Every row gives one point. To make a cloud, some directions were put in groups of two or more. Within a group, all points are equally far from the middle, so they leave a hole (a ring in 2 directions, a hollow ball in 3). The other directions are filled evenly. Then the cloud was stretched, turned, moved and blurred a little. Count the holes, and give their numbers of directions, smallest first.

Cloud (13 x 2):
[[-54 -36]
 [-59   6]
 [-40 -41]
 [ 51 -25]
 [-61   4]
 [ 61  25]
 [ 73   5]
 [-55  11]
 [ 70  15]
 [-26  27]
 [ 69  -7]
 [ 23  35]
 [-68  -6]]
Holes: 1 (2)

Cloud (20 x 3):
[[ 51  54 -52]
 [  7 -26  71]
 [ 52  40 -64]
 [-70  13 -16]
 [  3 -47  53]
 [-82  15  26]
 [-15  69  29]
 [ 70  25  -7]
 [ 55 -23  20]
 [ 36 -47   7]
 [-57 -27 -14]
 [-43  44 -45]
 [ 16  35  60]
 [ 73  15 -32]
 [-40 -50  46]
 [ 21  75 -24]
 [ 49  54   6]
 [ 34  33  49]
 [ 63 -18 -30]
 [-26 -49 -11]]
Holes: 1 (3)

Cloud (32 x 4):
[[ 31  19  15 -64]
 [  1  23  14  24]
 [ 50 -14   0  16]
 [-49  -5 -16  23]
 [-22 -30 -44  49]
 [ 39  14   6 -50]
 [ 35 -23 -23  51]
 [ 33 -14 -28  61]
 [ 13 -22  16 -45]
 [ 48  41  13 -49]
 [-28 -42 -28  26]
 [-33  30 -22 -22]
 [-12  10  16  29]
 [-28   7 -34  -4]
 [ 25  -4  10  27]
 [ 36 -17  17   1]
 [ 28 -35   0  -4]
 [ -9   5  18 -43]
 [-22  24  21 -12]
 [-49   1  -9 -23]
 [ 18  25  30 -46]
 [ 42  35  21 -17]
 [ 46 -38  22  19]
 [  9  11  38   7]
 [ 10 -16 -40  70]
 [ 82  26  18 -13]
 [ 53  29  21 -66]
 [  1  14 -13 -29]
 [ 95  -6  12  22]
 [  9 -12 -43  81]
 [-28  -9 -47  12]
 [ 27 -30 -16  19]]
Holes: 0

Cloud (77 x 8):
[[ 41  39  33  35  19  -2  35  31]
 [ 25  41  17   1  16 -66 -19   1]
 [ 18  14  -9 -14 -55 -11  23 -13]
 [ 32 -16   0  75  31 -38  -6 -20]
 [ -7   6  -4 -34  34 -42  69 -28]
 [ 34   1 -48 -51   3   3 -18  18]
 [-49 -25 -23 -74  -9   2 -28  -5]
 [-17  -2  -5   5  42  42  -7  12]
 [ -4  41   1 -37  34  -3 -20 -24]
 [ 55  -7  -8 -46  55 -34   2 -16]
 [ 31  24 -67  18 -40 -60 -18   6]
 [ 41  35 -75 -13 -29 -30 -19   1]
 [-15 -26  11  32 -18   4 -38 -34]
 [ -4 -30  10 -19 -29  48 -31  20]
 [-46  -2 -38   1 -45 -13  29 -37]
 [-22  -4 -28   5  46  -1  28   7]
 [ 42  95  18  42  45   2  12   0]
 [ 49  39 -23  17 -16 -60 -24 -22]
 [-21  29 -13  48   9 -57 -12  21]
 [-34  35   2  58 -18  -7  -8  17]
 [ 37  51  10 -58  42  11  33  31]
 [-34 -32 -31 -16  18 -45 -28 -32]
 [  0 -10 -35   4  42 -53  35 -45]
 [-22  11 -11  24 -54   1  23 -23]
 [-58 -21   6  35  -6  32  -5  -4]
 [ 40  50  15  28  -4 -56 -10 -28]
 [ 28 -60 -14   1  -8  -3   2   2]
 [ 57  40  70  -2  13   0  11   3]
 [ 46  22  19  32   8 -19 -43 -31]
 [  6 -16 -88  -6 -29  49 -33   8]
 [ 82  -8 -44  84  20 -22  12 -43]
 [ 18 -47 -63 -15  -4 -21 -21  -3]
 [ 60  22  16 -23  29 -38 -11  58]
 [-47 -23  53  11  32   6  19 -11]
 [-18  17   6 -29  29  53 -15   4]
 [ 21 -24   9 -36 -32 -35 -43  30]
 [-41  -2 -12 -65 -16 -19  46  14]
 [-19 -43 -81  17 -51  18   2 -22]
 [-36  25  22 -63 -16  41  15  56]
 [  3  24 -37  15  30  -8 -63  19]
 [-31 -13  32  -2  12 -26  53 -69]
 [-55   5 -16  -5  18  13 -41 -24]
 [ 33  34 -16  24 -10 -44 -55 -27]
 [  5 -25  20 -55 -50  21 -24  46]
 [-32 -12   6 -39   1  15  -6 -57]
 [ 60  51 -34  37  34  53 -27   9]
 [-60  14   0   8  25 -26  18   7]
 [ 53  24 -53   5 -27   7 -38  61]
 [-15   1 -17  73  13  34 -24   1]
 [ 40  43 -38  20  -2 -54 -41  23]
 [  3 -28 -84  26  11 -36 -18 -10]
 [-29 -11 -60   4  -4  60 -15   6]
 [  3  21  13   1 -38  25   3  58]
 [  4   5 -31  33  55 -10 -34  -2]
 [ 32  24 -48 -13  11 -32  52  -2]
 [ 73  13 -10  29  41 -26  59  20]
 [  1  19   8 -22 -30  -5  56 -35]
 [ 24 -17 -61   5  -3 -22  47 -15]
 [ 28  10 -32 -65  14 -12 -13  28]
 [  0  -6  -6  56  42 -63  -9 -59]
 [-19  20   9  -1 -58 -10  -2  -4]
 [ 59  -6   5 -16  30 -30 -32  32]
 [ 14  13 -25  11 -34  69 -39  14]
 [ 76  25  -6  29  -2 -64  24  -6]
 [ 44 -13  41  38  75 -13  31   3]
 [  2 -15   6  10  70 -67  28  -9]
 [ 33  82   9  10  45   6   8  23]
 [  9 -13 -33 -15  34 -36  56 -28]
 [-38  17  -3 -40   3 -35  41 -11]
 [ 51 -14 -14 -16  -3 -36  62  15]
 [ 41  43 -18 -12  13  71   2 -16]
 [ 35 -10  -5  24  20 -90  28  -3]
 [ 16  52 -21   8   9 -57 -29   3]
 [-62 -51 -38 -24  -9 -49   5 -25]
 [-32 -28  37  -9 -38 -11  32  22]
 [ 65 -27   5  -4  19 -35 -21  -9]
 [ 27  43 -62 -15 -37  46  -7  45]]
Holes: 2 (2, 4)

Cloud (108 x 9):
[[-55 -20  10  38 -11  29 -55 -32 -31]
 [ -5  11   3  84  -6  -9 -14   2  -8]
 [-22 -30  11 -23  11 -15 -14 -23  40]
 [ -4   5 -12   2 -25   1  37  50 -22]
 [-84  -4 -20  32  17  49  -1 -35 -22]
 [  2  -3 -47   3  52  30 -35  -2 -13]
 [-38  -5 -42  -5 -23  18  23 -30   6]
 [-58  -9 -22  18 -28  49 -51  10  16]
 [  7 -21  -7  19   4  43  33 -51  29]
 [  9 -28  19  53  17  -1  47 -38 -67]
 [-45 -42  37 -23 -29  11 -13  16 -24]
 [  1  11  -3  47 -22   5 -31  42 -48]
 [ 12  39 -35  29  53  12  12  37  -4]
 [ 38  35 -30  42  54   8  26  -9 -49]
 [-21  34 -47 -15 -14  14   6  54 -38]
 [  3 -21  12  65 -30  13 -43  43 -31]
 [ 36 -36  17  -9   8 -20 -37  29 -37]
 [-49 -27 -27 -18  -1  35  52 -18 -33]
 [ 19 -70  17  44  -7  11 -23  21 -51]
 [-20 -47  45  -3  14  29  16  21 -59]
 [-32 -17  19  11  59  32  -8  -1 -28]
 [-32  -6   2  18  68  28   8 -28 -44]
 [-21  19 -21  -7  69  -3  19 -13  31]
 [ 40 -10 -29  36  39 -11 -21 -28  30]
 [-26  -5  -1  49 -16  10 -63 -15 -25]
 [ -9  35   0  -5  13  47  32 -42 -37]
 [ 35  10 -45  10  38 -22  50  16 -11]
 [-46  -3 -49  -6 -10  22  53  -8 -31]
 [ 30 -17   3  34  -5  -4  52  27 -33]
 [ -5 -11 -20  52  26  16  14  66 -56]
 [  6 -13   4  38 -20 -14  20 -39 -68]
 [  6 -40 -28  46  14   0 -23 -51  -3]
 [-26 -35   4 -44  -9  13 -16  20  22]
 [ -2 -33  20  30  44  11 -29 -46   9]
 [-43  -4  -3  14  19  52  -2  30  14]
 [-11 -28   2  -2 -20 -23  -6 -27 -68]
 [  9 -30   5 -68  22  23   9 -10 -42]
 [  5  11  28  33 -43  37 -19 -40 -16]
 [-35  -9  19   7 -10  20 -61 -42 -14]
 [  3  22  32   2  49 -41  27 -14 -31]
 [ 19  16  -8  36  -9  31 -28  12  43]
 [-53  21 -13  -4  15  22 -30   0  18]
 [-36 -21   9 -45   1   1  10  24  -5]
 [ 34   0  18  -4 -35 -37   6  23 -52]
 [ -3   7  28   4 -36 -19  49  12 -62]
 [-21 -31 -23  23  19  -2  -3  59 -32]
 [-11 -26  44  64  20 -19  14 -17 -29]
 [ -6   4  15 -36 -10  11 -36  -5 -70]
 [-33   8 -20 -15   4  60 -15 -50  14]
 [  7 -22  15  13 -73  10   2  17 -22]
 [-23   9  -7   8  34  47  -1   5  35]
 [ -8   3  -9 -29  -7 -36 -18  29 -80]
 [-66 -14 -34   3  30  70  22  13 -45]
 [-16  10 -24  43  36  17 -10  48 -13]
 [-53 -29 -15  25  29  78  -5 -18   4]
 [ 14   3   4  -5 -22 -25 -26  38 -75]
 [-36  -1 -38 -23 -33  20 -10  37 -11]
 [-16  59  -4 -33  12  -2  37 -23   9]
 [ 12  26 -20  22 -13   4 -19  55 -32]
 [ 30 -47  12   0  27 -22 -15 -43  -8]
 [-40  -5   8   2  20 -11 -16  51 -65]
 [ 30  30   1  37 -24 -26  -3 -23 -16]
 [-10 -22 -36 -21 -13  69  -5   2 -12]
 [ -6 -20 -17  37 -28  21 -56  44   9]
 [ 16 -35  -2   8  -4 -13 -26 -66 -26]
 [ 21 -62  27  -6 -13  22   4 -21 -52]
 [-25 -24 -12  20  34  32 -24  -3 -71]
 [-23 -22 -14 -18  59  18   0  22 -69]
 [  6  17 -28  29   4 -33  14 -28 -58]
 [-15 -29 -40 -12  34  -1  16  31  -5]
 [  1 -37   8  12 -39 -26 -47  25 -41]
 [-38  12  11 -14  30 -14   6 -23  21]
 [-26  -6 -35  59 -32  41 -53  -4  -7]
 [ -2 -32 -28   1  30   9 -31  42 -13]
 [-11 -14  30 -39  -4 -20   2 -24  14]
 [ 37 -23 -28 -10  28 -27 -23 -52 -13]
 [  5   5  42 -18  -1   3  23  43 -67]
 [-20   8  25  30 -41  26  10 -36  23]
 [-37  22  29   8  -8  21  17 -47 -32]
 [  4 -66 -11  47  -1  33 -42  12 -48]
 [ 15  35   9  -7  11 -16 -18 -48 -42]
 [-40 -23  44  -8 -41  20   3  20 -66]
 [-50  10 -26  70  -6  20 -25   5 -36]
 [-45 -26  -5 -41 -22  18 -50  20   6]
 [-17  27 -25 -17  75  25  41 -23  17]
 [-27  35  -8 -64  -6  20  13  34 -32]
 [ 31 -35 -45  -1  18 -18 -10  -8 -31]
 [ 53   0  -7 -23 -24 -12  12 -46 -36]
 [ 29  16  -8   9   6   2  24 -13  50]
 [ 23 -25  15 -67  30  -3  20  -8 -26]
 [-10 -34  15 -34 -32  13   7 -37 -50]
 [ 22  -3 -32   4 -40 -19  -5  14 -60]
 [  2  -4  20  95  23 -12  22   3 -29]
 [-10  12   7  29 -28  57  13  -4 -67]
 [ -7 -26  26   7  27  29  25 -65  -5]
 [-19   3 -57 -57 -16  -2 -38  22  -5]
 [ 15 -32 -35   7 -24 -13 -22  -5 -58]
 [-49 -15 -40   5  13  31  56 -30 -14]
 [ -9  -2 -23 -32  46  14 -26 -70  11]
 [ 20 -29  -2  44  18  11   6  44 -73]
 [  3 -22  19  58  -6  40 -25 -42 -56]
 [ 19  -6 -18   5 -49  -7  -6  37  -7]
 [-28  10  16  48   0  23  54  -4  17]
 [  6  20 -43 -20 -24   5 -27  47  -9]
 [-60 -20 -17  19  23  47  28 -57   0]
 [-18  19  22 -27   5  32  18  38 -24]
 [  9  -1 -16  31 -48  32  -1 -56  20]
 [-50  15 -51  -1  32  10  18 -41  -8]]
Holes: 3 (2, 2, 3)

Cloud (96 x 9):
[[-29 -27  13  28 -46  80  26 -28  23]
 [-59 -11  28 -42  -5   9  23   2  22]
 [-13  30  -1  12   3  60  77  13   9]
 [-33  34  11  57  19 -10  30 -47  -7]
 [-49  -5   4 -25 -19  -3  37 -48 -56]
 [  6   1 -50  14 -64   6  11 -65  42]
 [-35  -9  49 -39  -4  42   8  52  57]
 [-21   5 -69  38 -31 -13  13  71  35]
 [-60  37  -7  22 -39  40   9  12  90]
 [ 44  45 -22  34  12   3  12   5  68]
 [-34  32 -31 -59 -47   4 -27 -26   3]
 [ -8 -39  -1  33  23  13  11  22 -52]
 [ 26  15  28  16  13   1  32 -32  -2]
 [ -2   4  40 -26  32  62  23  37 -26]
 [-15  23  64   8  27  67  -3 -23  -1]
 [  2  30  -9 -24  -6  22 -12 -35  75]
 [ -1  19  21  16 -14  31 -20 -21  95]
 [ -1  35  19  63  25   3   5  -3   2]
 [  3   7   0  14 -37  28 -42  64  14]
 [-49  25  11 -55  26  56   7  41 -12]
 [-35  -5 -38 -19 -47 -24  18  34   0]
 [ 41  16   0  39  24  22  40 -26  19]
 [  8  50 -13  -5  23 -17  -5 -20  49]
 [  2  -6   2  33  -5  86   0  27   3]
 [-48  13 -35  49 -42  33  56   3  12]
 [-39   2  37  39 -15  82  36 -48  22]
 [ 23 -25   5  13 -13  54 -29 -33  34]
 [-28  -3  22  20  37   4  52  11 -42]
 [ 35   5   5 -44  -9  12  16  67 -18]
 [-28 -15 -60 -47  32  66   9 -24 -37]
 [ -9 -19  55 -28 -27  38 -10 -13 -14]
 [-37 -40  -8 -10  18  37 -45 -57 -27]
 [-72  33  -7  -9 -54 -15  19 -36 -37]
 [  8  46 -30  50 -34 -38  50  43  18]
 [-49 -30 -65   3 -11  49  44 -23 -14]
 [-31 -18 -50  18  -1  29   6  28 -64]
 [-55  23  -3  34  36  -2  -4 -39  35]
 [-41  42 -13 -24   3  -6  37  -8  47]
 [  3  21  33 -26  -5   8  27  69 -51]
 [ 16  -1   8  -2   1  29  33  29  73]
 [  1  22  -7  24  50 -16  -4   0   2]
 [-23  42  -6 -46   7  31 -18  19  54]
 [ 17  24 -37   1  52  -4   0  15   3]
 [-11  -2 -36  12  12  79 -11 -12  82]
 [ 14   2   4  33 -28  63  12  -5 -33]
 [-56  76  -5  14  -3  14  -2  -7 -11]
 [ -5  23 -58  45 -57 -51  34  10  41]
 [ 21  46 -17  35  27  -3   9  18  48]
 [-30   1  10   8  -2  95  41   1  34]
 [-14  50 -71  31   5   3  -6 -14  45]
 [-25  84  -2  23 -56 -48   6  26  -9]
 [-10 -25  22   5 -35  61   9  11  78]
 [-18   1 -34 -14 -14  69 -10  34  73]
 [-36  50 -48 -16 -67 -11 -26  -1   7]
 [-44  36 -18  11  11  95  43 -22  13]
 [  9 -18 -40 -34  16  33   8 -82 -15]
 [-36  19  -7 -48 -31 -28  14  76 -16]
 [-35  16 -43  16 -35  -9  49 -51 -30]
 [-33  32 -11 -43 -58  -4 -17 -46  34]
 [ 24   9  18  15 -14  38  -8 -34  41]
 [-13  23  12 -57   0 -56 -18  46 -20]
 [-42 -17 -55  17 -25  46 -11 -66  61]
 [ -5 -33   6  -1 -69   9  -6  10   0]
 [-55  28 -27  44  10  33  35 -30  48]
 [-12   4  -1  -6 -68  12  40 -34 -28]
 [-60  37  -4   5  41  18  20  38 -21]
 [-33 -12  26   5  39  -4 -41  17 -33]
 [-63   8  -9 -29 -13 -21   9  50   4]
 [  4  29 -48 -30 -50  -2 -25 -50  -5]
 [ -7  58 -25   5  -1  39 -11  12  28]
 [ 11 -32  -1  -4 -15  43  -3  77  44]
 [ 41  -6   3  24   4  19 -19   4 -16]
 [-24 -36 -34 -24  23  61  27  11   9]
 [-50  18 -31  62  -8  -5  36 -52 -19]
 [-43   1 -30 -18 -72  51 -19   8  50]
 [ 13  35 -24  10  28  59  -3   5 -10]
 [ -8  18 -12  73 -25  54  40 -15  56]
 [-33  38 -12  66 -52  28  33 -21  14]
 [  8  20 -74  -2 -30 -27  -9  42 -32]
 [ -5  66  20  30 -78   1  17   8  53]
 [-29  25 -94  12   4   5  30 -34  11]
 [-10  17  17  13 -65  -6  -7 -46  32]
 [-73   9 -30   0  10   1  10 -21  16]
 [-54  32  24 -11 -14  81   3 -44  32]
 [-33 -29  36 -13  -4  -6 -18 -28 -38]
 [-42  19  21 -13 -43 -22  45  64 -12]
 [ 23  36   8  17  16 -36  19 -12  30]
 [-25  20 -47  -1  -4  85   6  15  -8]
 [-27 -31  25  12 -28  75   8  14 -46]
 [-61  35  27  -7 -37  48  27 -61  26]
 [-63  14 -12 -36  14 -17  -7  26  -6]
 [-43 -24 -74   7 -36  34   5 -49  17]
 [-64  59  17  17  24  18  41 -40  14]
 [-20  60 -36  23 -44  21   7  52  19]
 [-17  -3 -43 -25  17 -20   2  37   6]
 [ 19  17  49  21 -24  -6  -2  30  -7]]
Holes: 1 (6)

Cloud (91 x 9):
[[-34 -10  14  16  12 -48 -31 -10  30]
 [  0 -18  22  40 -15 -43  -3  73 -16]
 [ 29 -41 -18 -54  25  12  53 -25 -10]
 [-26  38  17  10 -12 -25 -71 -31 -24]
 [-14  24 -30  21 -35  -1  41  27 -35]
 [ 54 -24   1 -39  23  13  34  11 -38]
 [ -8  27  37   1  34 -45 -16   1  -4]
 [ 39 -37 -22 -13  -5 -53  19 -17   9]
 [ 10  32   2  50 -30  -4  13  14  26]
 [ 67 -33  16  -4  24  18  20 -44  37]
 [ 18 -20  -2  25  42 -38  32 -15 -47]
 [ 13  37  48  43  42  19   7  41   1]
 [-29  -9   4 -20  21 -48 -19  -5  12]
 [-11  -2  34  12  43 -55 -22 -34  -2]
 [-21  -5  11  47 -29 -26 -35   9  17]
 [ 47   5   4  -8   8  37  27 -27 -49]
 [ 31 -17  46  11  18 -15  45 -39 -13]
 [-52 -10 -24  19 -11 -33 -14  56 -35]
 [-32 -23  10  17  15 -32  27 -46 -25]
 [-40  13   8  52  -8 -11  -3   7  33]
 [-35  62   5  32  25 -17  14  14 -46]
 [ 16 -32 -39 -36   5 -39  11 -33  -6]
 [ 50   3  -3 -24  37 -16  -5  38  17]
 [-47 -16  -3   5  -1 -27  33 -19  17]
 [ -4  40 -27 -11  -7 -10  30  13 -40]
 [ 70  18  34  35  35  14  47 -23  35]
 [ 36 -13 -40 -10  55 -41  -1  39 -30]
 [ 36  -9 -22  15  49  12  95   7   2]
 [ 25  -2  -5  57  61 -41  23  -9  29]
 [ -5  -7  12  47 -14 -34  21 -10 -47]
 [ -5  -4 -33 -19  26 -54 -36  17 -15]
 [ 31  -7   1 -20  42  15  29 -12 -34]
 [-55 -20  -7  59 -19  -4  17  -8 -40]
 [-35 -11  38  22  20 -24  16  25  41]
 [  0 -16 -35   1  34  27  89  -1 -24]
 [ -1   6  51  39  31   5  35  10  44]
 [  0 -25  -3 -51  -6   2  -7   6 -29]
 [ 52 -14   1  28  42 -14 -31  23  -1]
 [ 42   8 -62  23   2  29  51  -9  25]
 [ -4 -10  56   2  -8 -32  -9  16 -54]
 [-25   8  24  56  36  19  13  34  23]
 [ 21 -11  10  -5 -11 -43  45  10 -33]
 [  4  25  24  30  17 -15  45 -24   9]
 [-14  19  25  55  23  -2  27  52 -40]
 [ 40 -26  26  49 -11  25  41  -6  -6]
 [ 12  -8 -16  -5  11  45  -3  18  18]
 [ 40   8  15  91  21 -31  25  38   3]
 [ 29 -49 -38   4 -22 -21  31  42 -39]
 [ 29  33 -42 -12  65   3  12  -5   8]
 [ 46  47  14  74 -14 -18  24  -9 -14]
 [ 66  25  12  -3  24  44  44  22 -38]
 [ -6  -1  48  15 -13 -35 -43  15 -40]
 [ 72  -1 -29 -20   6  16  79   3  -8]
 [ 61  -5   1   9  35  17  15  60  21]
 [ 30  39  30  41  -2  -6  -1 -16 -58]
 [-42 -17  28  58  -5  11  51  41  -2]
 [-30 -19 -47  42 -46 -46 -15  10 -41]
 [ -4  30 -10  56  28 -11  62  -2 -21]
 [-19  13  12  42 -31   0   0 -20  29]
 [-59 -27   8  42  -2 -64 -64  24 -27]
 [ 20 -51   2   0  11  25  78 -22 -20]
 [ 58  65  23  21  52   6  23  -5 -32]
 [ 28 -16 -13  -5  26  15 -15  23   7]
 [ -8 -48 -28   8   0  33  60   5 -42]
 [ 18  30  39   1  24 -29  11   2  32]
 [-33   6  -8 -13   0 -40 -62 -26  -1]
 [ 46  -8 -66  26 -25 -12  26   9 -16]
 [-40  -5  45  11  34  13 -17 -11   1]
 [ 25 -35  13 -39  21  20  10  34  22]
 [  2   2   7  -7  -9 -35  30 -22 -20]
 [ 17 -24 -24 -34  33  20  44  -8  43]
 [ 31 -30  30 -30  -9 -36  41 -13  -2]
 [ 59 -35 -29   0 -35 -40  18   2 -38]
 [ 37 -35  -8 -45  30  15  42 -15  36]
 [ -3 -12  -1  55 -36 -43 -12  37 -23]
 [-15 -24 -37  -7 -39   1  52   9 -27]
 [ 29  -3 -32  25   0  30  13  24 -32]
 [-10 -17   7   8 -14 -29  43 -10   6]
 [ 73 -14  28  55   1  10  32 -13  12]
 [ -3  24 -19 -40   4  -1 -18 -21  -5]
 [-41 -19  23  -8 -16 -16  44  -7 -46]
 [ 22  44  -4  25  75 -26  11 -17 -13]
 [ 50  43 -14 -21 -10   3  43  16 -35]
 [-50 -11 -49  26 -23 -32 -31  41 -33]
 [-53 -15  17  -7  17 -38   1 -47  -8]
 [-41 -40  44  12  -3 -12  24  -6  35]
 [ -5   3   6   5 -49 -16 -22  -1 -56]
 [-13  31 -13   7  65  13   4 -13  -9]
 [-14   6  -6 -41  31 -10  40  14  23]
 [ -6 -20   6  25  23  -7  24 -59  10]
 [-64  -2  30  44   1  -1 -17  28 -16]]
Holes: 2 (2, 3)
